Rows are points. The points of each table are mixes of a few directions, plus a little noise. Count the directions of each table, and those that both share. Where both have some left over, give the other angles between the two spaces (their principal angles), to ten degrees, smallest first.

First (6 x 2)
[[  3  -6]
 [-20  47]
 [-16  39]
 [ -8  18]
 [ 19 -45]
 [ 22 -52]]
Second (6 x 2)
[[  5 -10]
 [ 31 -75]
 [-11  23]
 [  2  -3]
 [ -6  15]
 [-21  49]]
Directions: first 1, second 1, shared 1

First (7 x 4)
[[-10  20  -4  16]
 [ 13  32  13  34]
 [ 35  15  22  19]
 [-44 -44 -30 -46]
 [-33 -61 -25 -60]
 [ 28  26  19  26]
 [ 12  11   7  12]]
Second (7 x 4)
[[  8  -3   4  -1]
 [ 43  18  27  24]
 [ 10 -14   5 -10]
 [-85   7 -48  -7]
 [-49  37 -24  27]
 [ 44 -37  21 -27]
 [ 29 -10  16  -3]]
Directions: first 2, second 2, shared 2

First (6 x 6)
[[ -5   9 -34 -28  10  24]
 [-11  34 -36   2  13   4]
 [-23  32  27 -49  32  23]
 [ 20 -54  46  -5 -22  -4]
 [ 30 -58  28  47 -41 -33]
 [-12  37 -30  32   5 -16]]
Second (9 x 6)
[[ -1  -3  52  14  -6 -21]
 [  0   0  -9  -1   1   3]
 [ -1   7 -92 -26   7  37]
 [  0   5 -76 -22   7  30]
 [  0   7 -82 -22   7  31]
 [  0  -7  92  25  -9 -35]
 [  1  -2  30   6  -2 -11]
 [  0  -5  65  18  -4 -26]
 [  0  -2  18   4  -1  -8]]
Directions: first 3, second 1, shared 1

First (9 x 8)
[[-15 -64  34  21 -12   1  36   7]
 [-38  22 -56  -2  28  13 -15   8]
 [-21  21 -54  -6   7  15  13  -2]
 [ 31   0  45 -48 -25  30  -5 -13]
 [-32  24 -45   9  33  -5 -26  11]
 [-14 -32 -18  32  -7  -3  53  -1]
 [ 24 -42  97 -13 -10  -6 -24   3]
 [ 24  41 -23  -7  39 -16   4 -29]
 [ 36  34  24  17 -50 -30 -35  11]]
Second (8 x 8)
[[-15  33  28  34   3 -53  25  20]
 [-40  54  41  25  -2  13 -54  34]
 [-19  30  32  22   6  -5  -6  24]
 [-19  14  -9  -3 -10 -37 -25   0]
 [-11 -19 -15 -66  -5 -36 -39   2]
 [ 24 -22 -30  14  -6  49  15 -29]
 [ 40 -39  -8 -12  13  34  52 -11]
 [ 38 -53 -43 -17   0  37  32 -41]]
Directions: first 5, second 4, shared 1; angles 30, 60, 80

First (9 x 9)
[[ 59  -2   4  31 -15  49 -51  20 -15]
 [ 66   2  -2  35 -18  49 -56  22 -19]
 [  3   4  -3  -1  -2  -1  -4   0  -4]
 [-54 -17  12 -23  17 -29  47 -17  26]
 [ 31  33 -23   6 -13  -3 -27   8 -28]
 [ 33  37 -28   5 -14  -9 -26   8 -33]
 [-36  12  -9 -23   8 -41  33 -15   4]
 [-14 -31  24   1   9  19   9  -1  23]
 [-88 -36  27 -36  29 -38  74 -27  47]]
Second (8 x 9)
[[-10   9  25   7  -7   5   9   4 -29]
 [ 28 -21 -66 -19  13 -15 -27 -11  78]
 [ 21 -16 -49 -14  10 -13 -18  -8  55]
 [ 18 -13 -41 -13   7 -12 -16  -8  51]
 [ 16 -11 -36 -11   9  -9 -14  -8  43]
 [-34  26  76  24 -16  20  31  13 -90]
 [-14  10  33  10  -7   5  12   6 -39]
 [-26  19  58  17 -10  15  24   9 -65]]
Directions: first 2, second 1, shared 0; angles 90

First (8 x 11)
[[-64 -10 -61 -66 -45  -1  54 -26   9 -51  36]
 [-22  -4 -18 -29 -12  -5  22  -3  -1 -11   0]
 [ 22   5  14  37   7  10 -26  -5   7   3  15]
 [-31  -9 -11 -69   0 -27  43  23 -21  13 -52]
 [ 51  11  36  77  21  18 -54  -4  10  15  18]
 [ 29   2  38   9  32 -15 -14  32 -19  44 -55]
 [  0  -1   6 -12   7  -8   6  11  -8  12 -22]
 [ 16   7  -4  54 -10  26 -30 -30  23 -25  61]]
Second (11 x 11)
[[ -45   30   -5   -6    7  -21    9   26   -9  -17   33]
 [  52  -17   10  -29   14   19   19  -12   10   30  -99]
 [ -41   -3   32   -6  -33  -17 -110  -56   27  -19  -19]
 [  65    5  -26   15   41   14   57   21  -15    7   -3]
 [  12   14  -24   35    7    4   -2  -10    3  -30   63]
 [ -15  -16   22  -26    2  -37  -16   27  -30   34  -37]
 [  18  -46  -56  -35  -40   15   19  -59   16  -33    3]
 [  15   -1  -23    3   14  -12   10    9  -14  -11   21]
 [ -22   22   22    1   18   -5   28   45  -10   20   -8]
 [ -36  -11   35   26  -32   22   29   42   -5   39   50]
 [  -2   20   15   20   -4   19  -37  -27   32  -16   -1]]
Directions: first 2, second 6, shared 2
